Every row gives one point. Each table stands for the endless flat space through its points: a line for two points, a plane for three, and so on. The two share one point or none. Which?
(in the rows, 128 means zero)

First (2 x 3)
[[131 130 136]
 [119 134 138]]
Second (2 x 3)
[[141 138 149]
 [135 123 128]]
They share: [137 128 135]

First (2 x 8)
[[115 121 147  84 151 150 139 134]
 [107 153 143 120 127 154 103 126]]
Second (3 x 8)
[[139 156 160  97 128 156 144 132]
 [119 138 140  95 124 142 132 130]
 [123 168 172 117 144 176 108 128]]
They share: no point

First (3 x 11)
[[153 176 125 173 133 148 178 165 134 104 147]
 [158 131 125 138 123 198 163 120 169  64 162]
 [182 191  98 198 159 132 157 162 136 127 138]]
Second (3 x 11)
[[177 178  86 171 119 151 185 173 169 102 160]
 [189 145 140 144 119 154 164 125 169  81 127]
 [165 177  88 176 131 160 178 169 157 103 165]]
They share: [165 160 116 165 137 166 164 143 151  93 151]

First (2 x 14)
[[124 141 136  80  94 186 120 145 134 101 140 112 114 141]
 [119 161  96 110 124 136 155 155 169  86 180 117  89  96]]
Second (2 x 14)
[[130 149 114 100 114 159 142 160 158  91 169 112  99 119]
 [112 157 110  96 110 153 140 142 152  93 159 118  99 109]]
They share: [121 153 112  98 112 156 141 151 155  92 164 115  99 114]

First (3 x 20)
[[118  90  84 153 103  76 114 111 113 146 143  70 132 161 180 115 189 136
  153 173]
 [ 80 108 116 151 111 150 190 131 115  68 143 158  74 159 136 107 143 192
   73 159]
 [ 91  92  97 155 105 117 148 116 106 109 158 112  95 153 164 108 170 165
  108 157]]
Second (3 x 20)
[[121  96 100 126  78 144 153  95 127  89 131  99 116 193 141 124 142 177
  103 182]
 [115  82 100 123  84 140 166  92 123  98 136  95 101 188 142 112 146 185
  102 190]
 [112 109 103 153  96 122 145 116 111  92 130 113 119 173 151 130 161 161
  120 163]]
They share: no point

First (4 x 24)
[[115 135 149 118 174 142 121 186 112 167 103 138 103  45 171 120 148 129
  135 162 176 104 195 130]
 [134 122 148 139 161 126 106 158 130 159 110 109 115  68 157 133 134 138
  150 150 159  97 184 125]
 [136 116 138 165 167 134 112 142 134 135 112  91  99  78 149 151 102 148
  144 134 157 103 150 107]
 [170 138 147 155 153 122 118 151 138 137  89  75 119  62 143 138 114 170
  162 145 121 107 160 130]]
Second (3 x 24)
[[112  73 123 147 183 107  82 112 135 137 130  93 106 112 136 152 116 144
  160 132 142  95 151 109]
 [135  90 137 141 167 108 113 117 108 162 133  92  86 104 111 174 132 175
  184 103 154 124 139 138]
 [ 98  65 115 153 191 108  61 110 155 121 126  94 121 116 156 137 103 121
  142 152 137  74 161  89]]
They share: no point

First (5 x 24)
[[155 145 149 138 145 111  81 140 136 200 159 102 118 184  95 203 183 149
  143 119 154 126 123 140]
 [120 198  93 126 123  86 116 128 178 149 150  84 154 142 127 189 193 105
  142 114 201 171 108  95]
 [ 62 134 119 164  83 116 108 162 173 144 166 124 144 120 127 141 227 101
  180 120 145 118  85 139]
 [ 73 188  95 161  45  85  83 172 136 128  92 100 196 148 175 128 169 107
  133 125 184 161 126 112]
 [121 169 118 162  87  82  74 174 126 165 111  84 158 182 134 156 146 140
  131 121 163 144 156 128]]
Second (3 x 24)
[[144 167 137 174 112  72 117 174 137 178 152 114 118 169 147 178 187 114
  170 115 142 117 119 145]
 [157 184 153 171 117  62  73 172 145 199 141  70 146 188 116 159 136 123
  140  97 172 172 148 106]
 [100 166  99 147 108 101  64 163 139 157 123  82 167 158  92 147 148 153
  110 142 160 157 163 130]]
They share: no point

First (5 x 24)
[[109  85 182  76 190 173 174 142 118 155 186 149 113 192 168  77 131  85
  105  94 164 177 165  87]
 [128  98 144  64 157 156 115 117 157 163 136 115  95 153 113  90 196 143
  119 112 130 155 163 128]
 [127  49 123  96 181 121 104 120 123 128 129 135 126 162 166  84 144 135
  104  82 165 191 161 131]
 [113  13 126 124 201 125 118 137 108 127 146 159 160 191 194  96 131 124
  119  93 190 211 164 128]
 [144 134 175  77 158 162 168 126 145 136 177 135 101 148 132  86 147 118
   89  84 141 137 152 115]]
Second (2 x 24)
[[136  95 140  94 178 141 151 121 129 127 159 141 127 153 142 104 159 146
  104 107 153 170 152 146]
 [133 103 139  93 186 136 161 119 120 120 154 144 128 152 143 109 160 156
  100 115 159 176 144 154]]
They share: no point
